Each row of a before or after table is a point. One or more steps were done to the points. Then noise was added and the rows were shuffled. The steps act on columns, c1 being the first. Name the steps. A step turns or swaps two columns, mirrors them in a line or flattens them onto one, adds a multiple of one to another, or multiplies or shifts one. Angles are multiples of 10 degrees, from the lower column toward the higher: turns from -170 to 170, lines from 10 to 170 but not 90. Use the fewest steps. Two steps may share a column if one is a turn and the other turns, adds or multiplies; they go together, in the order done. Otherwise the lowest column goes first.

Before:
array([[ 16,  41, -64],
       [ 39,  28, -46],
       [-26, -52,   0],
       [ 37, -22, -23],
       [ 44,  28,   9],
       [  7, -50,  57],
       [-16,   8,  61],
       [-89, -13, -42]])
After (8 x 3):
array([[-19, -52,  -7],
       [-36,   8,  51],
       [ 46, -24,  -7],
       [-16, -47,  57],
       [ 50,  27, -28],
       [ 37,  39, -53],
       [ 43,  29,  25],
       [-72, -13, -68]])
Steps: turn c1 and c3 by 20 degrees

Before:
array([[  4,  20,  -1,  35],
       [  2,  43,  38,  56],
       [ -2,  35, -31,   3],
       [-16,  43,  47, -19],
       [-12, -22,  35, -20],
       [-25,  38,  42, -20],
       [ -4,  -8, -22,  47],
       [-21,  19,  29,   2],
       [ 86,  37,  46, -17],
       [-22,  18,  46,  -2],
       [  5, -11, -50, -17],
       [  9, -17,  35,  -6],
       [-26, -21,  39,  55]])
After (13 x 4):
array([[ 19,  58,  29,   3],
       [ 45, -32, -49, -17],
       [ 44,  59,  -1,  35],
       [ 42, 129,  37,  55],
       [ 15, -63,  39,  56],
       [ 39, 104, -30,   2],
       [ 24, 128,  46, -19],
       [ 14, 113,  42, -20],
       [ 17,  54,  47,  -2],
       [126, 111,  46, -17],
       [ 36, -24, -23,  47],
       [ 28, -66,  35, -20],
       [ 49, -51,  35,  -6]])
Steps: shift c1 by 40; multiply c2 by 3

Before (10 x 8):
array([[ 33, -23,  11,  43,  -4, -46,  23,  73],
       [ -2, -13,  25, -40, -57, -57, -11,   2],
       [ 14,  34,   7,  -8,  24,  20,  23, -19],
       [ 63, -47,  -8, -27,  -7,  30, -35,  83],
       [ 39,  57, -22,  13,  35,  17,  10, -43],
       [-55,  18,  48,  27, -17,   8, -21,  19],
       [-30, -36,   8,  36,  19, -40, -70,  26],
       [  8,  15, -35,  47, -71,  34,  -2,  18],
       [ 52,  66, -41,  32, -57,  37, -35,  25],
       [-15,  24, -19, -61,  11, -66,  19,  -7]])
After:
array([[ -30,  -62,   20,  -76,   37,  -38,   16,   25],
       [  35,  -34,   20,   -8,   -7,  -46,  -50,   75],
       [  38,   92,  -39,    2,   72,   17,  -16,  -43],
       [  -1,   -6,   33,   15, -112,  -55,   41,    2],
       [   9,    7,  -31,  -35, -143,   32,  -37,   15],
       [  61,  -93,   12,  -15,  -14,   34,   40,   86],
       [  16,   70,   -8,   23,   49,   21,   -9,  -25],
       [ -52,   65,   43,  -33,  -36,    8,   -5,   23],
       [  52,   93,  -61,  -49, -116,   38,   -5,   20],
       [ -16,   30,  -32,   52,   23,  -73,   34,   -8]])
Steps: turn c2 and c3 by -20 degrees; multiply c2 by 2; turn c4 and c7 by -130 degrees; multiply c5 by 2

Before:
array([[  4,  43, -37,  51,  -6,  45,  22,  10, -31,  61,  -1],
       [-21,  64,  -4, -19,  11, -50, -51,  27, -18,  -3,  32],
       [-83, -58,  11, -20, -57,  16,  24, -12,   6, -31, -43],
       [-33, -45, -48, -24,  -1,  24,  25, -92,  45,   0, -15],
       [-26, -50,  -9,   3, -42, -40,  64, -69, -39,  -8, -49],
       [  1, -41,  40,  32, -65, -19, -51,  -7,  20,  -8,  10],
       [  5,  46,  39, -15, -26,  32,   1,  13, -18,  23,  58],
       [ -9, -34, -65,  -6,  41,   6,  79, -35,  61, -60, -71],
       [ 28,  -2, -13, -11,  63,  25, -19,  42, -53,  34,  31],
       [ -3, -10, -34, -18, -58,  24, -28, -28, -24, -44, -32],
       [-15,  -3,   2,  22, -26,   3,  -8,  -7, -27, -61,  65],
       [ 16,  66, -25,  -4,  68,  21, -22,  18, -87,  54,  38],
       [-78, -50, -96,  28,  65,  20,  41, -56,  44, -38, -45],
       [ 17,  30, -66, -20,   7, -12, -14,  66, -41,  46,  80]])
After (14 x 11):
array([[  15,  -42,  -86,   29,   -3,  -35,   -7,  -70,  -87,  -36,   61],
       [ -13,  -41,  -41,  -27,  -69,  -27,  -38,  -88,  -51,    5,   30],
       [  50,  -61,  -34,  -20,  -63,  -36,    8,  -26,  -65,  -29,  -28],
       [  27,   -2,   18,  -12,  140,  -25,   13,   45,   56,   38,   24],
       [  19,   26,   40,  -16,   71,  -63,   31,   56,   42,   53,   98],
       [  53,   66,   28,   -1,  202,  -23,   -8,   30,   70,   55,   47],
       [   5,   41,   73,  -13,    3,  -19,    9,   12,   14,   30,   -4],
       [  33,   63,   28,  -19,   38,  -99,  -22,   52,   -5,   -8,   20],
       [  30,   -4,   54,   24,   14,  -49,  -14,   -1,    8,  -64,   24],
       [  45,  -51,  -54,    3,   25,  -93,    1,  -84,    4,   -9,  -20],
       [  17,  -10,  -53,  -21,  -26,  -30,  -34,   -3,   12,  -40,   15],
       [  22,   42,  -17,   54,   40,   -2,   21,  -11,   26,   64,   31],
       [ -44,  -34,  -93,   -8,  -47,  -50,   37,  -83,  -41,  -66,   29],
       [ -18,  -28,   27,   30, -101,  -75,  -40,   31,  -12,   -7,  -33]])
Steps: add -1.5 times c9 to c5; turn c1 and c9 by 130 degrees; turn c3 and c11 by -60 degrees; shift c6 by -50; turn c7 and c8 by -40 degrees

Before, 13 rows:
array([[ 76, -26, -18, -59,  64,  26,  -8,  37,  32,  11, -28, -30, -38,
         32],
       [-14,  21,   8,  37,  44, -12,   0,  -8, -20,  50,  34, -35,  44,
         32],
       [  2, -24,  23,  38,  59,  57,  -6, -27, -14,  52,  10,  35, -30,
        -65],
       [-24,  55, -11,  32,   5,  13,   9,  11,  31,  10,  11,  13,  17,
        -61],
       [-19,  -1,  -7, -18,  31, -17, -48,  22,  34,  63, -73, -38, -45,
        -78],
       [ 53, -50,  65,  53, -45,  -5, -38,  89, -28,  17, -66,   1, -31,
        -53],
       [-27, -69, -54,  10,  -1,  38, -15,  63, -43,  52,  -6,  45, -10,
         11],
       [ 10,  31, -33,  -1,  28,  -3,  51,  13, -20,  38, -10, -70,  72,
        -18],
       [  0, -43, -24,  30,  -4,  23,  54,  79,  36,  30,  46, -50, -24,
        -33],
       [ 68,  -8,  49, -10, -47, -26,   9,  44,  20, -10,  42,  52,  63,
        -81],
       [ -5, -46,  51, -43,  18,  22,  67,  73,   4, -23,  21,   1,  26,
         19],
       [-13, -24, -38, -62, -27,  96, -34,  26, -37,  71,  -6,  21, -39,
        -39],
       [ 66,  22,  63,  53,  67, -19,  61,  67, -34,  55,  27, -27, -26,
        -36]])
After:
array([[  -2,   50,  -54,   46,    1,  -66,    5,   64,  -28,  -61,  -45,
         -35,  -11,  -51],
       [ -28,   23,    4,  -39,   32,   39,   18,   -7,  -36,  -49,   -6,
          38,   45,   -6],
       [  49,  -33,  -15,   57,   76,  -58,    5,   38,  -23,   20,   -6,
          65,  -33,   18],
       [ -33,  -15,   -4,   15,   44,  -24,   -2,   21,  -71,   -5,   80,
         -24,  -43,   78],
       [ -26,  -21,  -35,  -26,    5,   -5,   67,   17,  -18,  -39,   16,
          33,   69,   59],
       [  -5,   -7,   47,   66,   11,  -27,   53,   72,   17,   19,  -48,
          12,   30,  -15],
       [  37,   25,   57,  -52,   73,   51,   86,   62,  -31,  -58,    7,
          17,  -27,   62],
       [  13,   42,   29,   -7,   68,  -83,   23,  -22,  -40,  -41,  -77,
         -65,  -31,   30],
       [  -4,  -31,  -36,   54,  -19, -145,   -5,   35,  -41,  -73, -117,
         -45,  -35,   13],
       [  84,   -4,   49,    8,  -64,   71,    7,   48,   -2,   25,    0,
         -60,   60,   57],
       [ -18,  -16,  -13,  -57,    2,  -15,   21,   11,  -26,   27,  -30,
         -57,   17,   34],
       [  41,   69,   62,    1,  -37,  -33,  -35,   88,   -3,  -31,   50,
         -21,  -30,   64],
       [ -30,   46,  -24,    5,   -2,   -8,   79,   77,  -40,   19,  -64,
          11,  -30,   50]])
Steps: turn c1 and c12 by -30 degrees; turn c12 and c14 by -140 degrees; turn c2 and c4 by -130 degrees; add -0.3 times c13 to c5; multiply c6 by 2; turn c6 and c11 by -140 degrees; turn c9 and c10 by 120 degrees; add -0.7 times c9 to c7

Before, 8 rows:
array([[  63,  -12,  -11,  -29,   21,   -1,   22,   84,  -62,    5,  -59,
         -17,    2,   41,   -9,   23,   31,   31,  -15,   -1],
       [  32,   10,    9,   66,  -54,  -25,   30,   40,   34,  -17,   45,
         -45,   58,  -36,   32,  -56,  -99,   18,   67,  103],
       [  53,  -32,  -13,   -5,  -23,  -30,   34,    0,  -22,   33,  -23,
          28,  -25,   77,    0,   40,    3,   20,  -53,  -10],
       [ -93,   19,    8,  -43,  -56,  -13,   -7,  -50,   10,    0,   94,
           4,   22,   35,  -40,   17,   -7,    2,   35,  -77],
       [   2,   46,  110,   50,   17,  -12,   80,   51,   49,   14,  -11,
         -32,   62,    3,   10,    8, -118,    4,   83,   72],
       [  85,   -7,  -41,  -47,  -31,   12,    2,   23,    6,  -15,  -42,
          22,   -7,   39,   23,   51,  -14,   24,  -13,  -14],
       [  53,  -22,   -6,   22,   12,   36,   37,   40,   10,   23,  -63,
         -24,    5,   14,   79,   16,   38,   59,  -10,  -27],
       [ -70,  -37,  -10,  -24,  -26,   12,  -16,  -53,   14,   25,   20,
          48,  -27,  -57,  -32,    8,   32,  -13,   14,  -19]])
After, 8 rows:
array([[  27,   36,  107,   49,   28,   -7,  158,   49,   50,   -4,  -11,
         -44,   62,   -6,   20,    3, -123,    5,   87,  -66],
       [  53,  -48,   -2,  -32,    1,   15,  -39,  -55,   12,   17,   25,
          76,  -32,  -47,  -44,    6,   34,  -20,   16,   55],
       [  25,    6,    4,   73,  -57,  -27,   67,   37,   36,   13,   49,
         -82,   71,  -37,   11,  -73, -104,   23,   63,  -99],
       [ -64,  -21,    3,   28,   22,   31,   69,   45,   14,   11,  -56,
         -42,    6,  -14,   77,   17,   45,   63,  -12,   -9],
       [ -55,   -1,  -12,  -27,   20,   -5,   47,   87,  -65,   -4,  -55,
         -31,   -9,   38,    7,   18,   30,   25,  -16,  -25],
       [  44,   22,   12,  -42,  -53,  -25,  -15,  -50,   10,   20,   93,
           4,   16,   50,  -28,    9,   -6,   -5,   33,  108],
       [ -86,   -5,  -44,  -51,  -39,   10,   -6,   29,    1,    4,  -41,
          34,   -6,   32,   39,   48,  -16,   30,   -9,  -31],
       [ -52,  -38,  -13,   -7,    8,  -36,   64,    4,  -21,    7,  -22,
          43,  -25,   74,   24,   38,    3,   20,  -60,  -19]])
Steps: turn c1 and c20 by -150 degrees; turn c5 and c10 by -40 degrees; multiply c10 by 0.4; multiply c7 by 2; multiply c12 by 1.6; turn c14 and c15 by 20 degrees

Before (10 x 24):
array([[   3,    3,  -74,   44,  -71,   20,    1,  -69,   11,   42,  -30,
         -34,  -29,   -5,   19,  -13,   18,  -47,   74,  -46,  -31,   -2,
          34,  -52],
       [   1,  -35,   70,   -9,  -22,  -22,  -51,   57,  -62,  -50,  -32,
          -1,   55,   40,   38,   10,  -29,   70,  -35,  -35,    8,  -84,
          -5,   30],
       [ -49,  -22,  -59,   -1,  -64,   15,   68,  -78,   -8,   34,   19,
         -64,  -16,   22,   37,  -14,   18,  -36,   37,  -79,  -12,   61,
          27,  -61],
       [  41,  -33,   12,  -43,  -36,  -71,  -72,   10,  -35,   50,   20,
         -51, -109,  -49,  -31,  -32,    2,  -22,   -8,    7,   11,   78,
         -36,  100],
       [ -16,  -38,   21,  -21,  -17,  -55,  -16,   64,  -37,  -34,  -12,
          13,   87,   24,   -3,    5,   24,   -4,   -7,   -1,   39,  -80,
         -26,   62],
       [ -32,    9,  -25,  -14,  -60,   91,   41,  -37,  -30,  -10,  -58,
         -55,    3,   30,   30,  -22,   44,  -68,   25,  -12,  -12,    9,
          22,  -21],
       [  30,  -27,   51,  -59,  -34,  -42,    7,   24,  -80,  -24,  -35,
          55,   71,   45,   48,  -11,    0,    4,  -50,   -1,  -27, -112,
         -46,   53],
       [ -23,  -15,   47,   -6,  -33,   -8,   -6,   47,  -40,   -9,  -13,
          32,    7,   62,  -26,  -15,  -12,    4,  -35,  -34,   16,  -86,
         -64,   13],
       [ -20,   -4,  -51,  -32,  -49,   14,   14,  -29,  -34,   15,  -45,
         -24,  -24,   -5,   23,   36,  -43,  -71,   30,  -46,   28,   31,
          -1,  -35],
       [   1,  -21,  -51,  -65,  -30,  -45,  -73,   27,  -21,   33,   12,
         -56,  -44,  -52,  -47,  -30,  -29,   -8,  -38,   42,  -48,   76,
         -65,   41]])
After:
array([[ -29,    1,  -50,  -40,   -5,  -18,   20,   46,  -34,    3,  -39,
          -1,  -27,   -6,   13,   37,  -17,  -62,   32,  -40,  -35,  -18,
          35,  -46],
       [  36,  -33,   14,  -40,  -52,    2,  -67,   32,  -33,   53,   17,
          32, -109,  -55,  -83,  -28,   -1,   -5,    2,   11,  -38,   10,
          87,  101],
       [  35,  -27,   47,  -61,  -73,  -60,    8,    9,  -76,  -24,  -42,
         -28,   63,   55,  -22,  -17,    4,   20,  -56,    5,   53,   92,
         -76,   57],
       [  -5,  -26,  -44,  -62,  -75,   27,  -61,   19,  -22,   25,   11,
          79,  -46,  -51,  -53,  -30,   -5,   23,  -37,   34,    1,   18,
         102,   36],
       [ -47,  -26,  -58,    5,   52,  -27,   67,   -3,  -17,   34,   10,
          52,  -14,   22,   24,  -18,    5,  -81,   38,  -79,  -32,  -59,
          37,  -72],
       [   1,  -33,   72,   -2, -110,  -43,  -55,  -30,  -59,  -46,  -24,
          -2,   56,   35,  -13,   10,  -21,   87,  -45,  -46,   -9,   49,
         -84,   39],
       [ -15,  -13,   53,   -3, -105,   14,  -14,   17,  -42,   -7,   -4,
         -44,    2,   61,  -18,  -13,   -7,   44,  -43,  -36,   13,   97,
         -39,   16],
       [ -27,    5,  -24,  -16,    2,   -6,   34,   44,  -27,   -5,  -50,
          46,    7,   27,   99,  -22,   12,  -70,   24,   -9,  -27,  -14,
          -6,  -14],
       [  11,    3,  -76,   43,   25,   -8,    4,   15,   17,   52,  -29,
          43,  -26,  -12,   31,  -11,   11,  -82,   69,  -51,   -1,  -31,
         -22,  -53],
       [ -15,  -40,   19,  -22, -114,  -18,   -2,   39,  -36,  -30,  -21,
         -36,   98,   22,  -55,    8,    8,   49,  -11,    0,  -18,   64,
         -54,   64]])
Steps: add -1.5 times c8 to c5; turn c8 and c18 by 60 degrees; turn c6 and c15 by 70 degrees; turn c12 and c21 by 140 degrees; multiply c17 by 0.4; turn c22 and c23 by 120 degrees
